Each point is reached from the start by the listed moves, each made once or not at all, plus a little noise. Is the number of moves made odd or even? Then give how often each move was made.

Moves:
(1): [-32   2  42   0 -10]
(2): [-10  61 -19 -33  -5]
(3): [  5 -59  31 -63  22]
Start: [11  4 15 12 -4]
Points:
[ 15 -54  47 -51  17] => odd (0, 0, 1)
[-20   6  57  12 -16] => odd (1, 0, 0)
[-14 -52  89 -50   9] => even (1, 0, 1)

Moves:
(1): [-35 -12 -42  41  25 -12  15   1  -8 -10]
(2): [ -2   2  41   2   1   4   5 -17 -33   0]
(3): [ 16  28   7  -3  19  24  16 -40   1 -19]
(4): [ 20  -7  -4   2 -27   1   8   9 -13  10]
(5): [-14  28   2   8 -26  -4 -23 -22 -14   2]
(6): [-24 -14  13  48 -38 -11  11  98  24 -32]
(7): [ -9 -10 -11   4 -15  -3  21   3  24  26]
(8): [ 33  56  61 -30  14 -29  23  66  19  -8]
Start: [ 11  21  -2 -11  18   1   9   6  11 -45]
Points:
[ 50  96  56 -28 -22 -32  17  57   0 -42] => odd (0, 0, 0, 1, 1, 0, 0, 1)
[ 40  32 -10  -8  -7  21  55 -23  23 -29] => odd (0, 0, 1, 1, 0, 0, 1, 0)
[-68  11 -39  89 -36 -29  32  88  36 -59] => even (1, 0, 0, 0, 1, 1, 1, 0)
[ -18  109   82   56   13  -26   57   91    1 -108] => even (1, 1, 1, 0, 1, 1, 0, 1)

Moves:
(1): [ -6  -1  -3   6  12  42 -15  -7 -24  18  14   9   7]
(2): [-38   0  16   8   2   9  -5  -2  -7   2  -2   6  16]
(3): [  4  24  28 -22  -3   2 -17 -20 -10  -5   4  33   1]
(4): [ -7  42 -21  42 -10 -12   4   5   2  -7  11   3  11]
(5): [-13   4   0 -16  -3   8 -20  -4  -5 -19   0  12  -6]
(6): [ -3 -15 -10   5  15  12   6 -13  13 -13  10   3   1]
(7): [ -4  -1 -13 -23  -7  12  -9   8  -4  -9  15 -15  14]
(8): [  2  22  -6  13   0   6  12  -4 -21   4  -8 -15 -43]
(9): [  4  -2 -30 -21   9  -6   7  24  -3  -3   0  24   8]
(10): [ -5   4 -24 -16   0  -2   0   7  -2  16 -14   6  -9]
(11): [ 13  -1  -7   2  -1   5  24  21  13 -14   7   9 -17]
(12): [-16 -13 -13  12  -1 -19   5 -10   2  11  -5   7 -14]
Start: [-10 -16  -6   8   0 -20  -7  -4 -10  15 -17  23  -9]
Points:
[-49   3 -29  14  21  33  -8   7 -65  35 -12  47 -22] => even (1, 1, 0, 0, 0, 0, 0, 1, 1, 0, 0, 0)
[-98   4 -62  47  15  18 -31 -27 -30  22  -5  69  -3] => odd (1, 1, 0, 1, 1, 1, 0, 0, 0, 1, 0, 1)
[ -7  48 -53  42 -17  -8  23  25 -18  -9   8   6 -45] => even (0, 0, 0, 1, 0, 0, 1, 1, 0, 0, 1, 0)
[-33   3  -3 -21  19  32 -13  10 -40  13   6 104   7] => odd (1, 1, 1, 0, 0, 0, 0, 0, 1, 0, 1, 0)
[-38  16 -63  45 -12 -53   2  -2  -7  35 -25  38 -20] => odd (0, 0, 0, 1, 0, 0, 0, 0, 0, 1, 0, 1)
[-43  27  -1  -9  18  33 -26 -13 -74  30 -11  80 -20] => odd (1, 1, 1, 0, 0, 0, 0, 1, 1, 0, 0, 0)
[-58 -20 -50 -19  34  22  -2  -4 -28  26  -3 121 -17] => even (1, 1, 1, 0, 0, 1, 0, 0, 1, 1, 1, 1)
[ -9  -7   1  -1  -4 -31   3 -14  -5   6 -11  72 -38] => odd (0, 0, 1, 0, 0, 0, 0, 0, 0, 0, 1, 1)
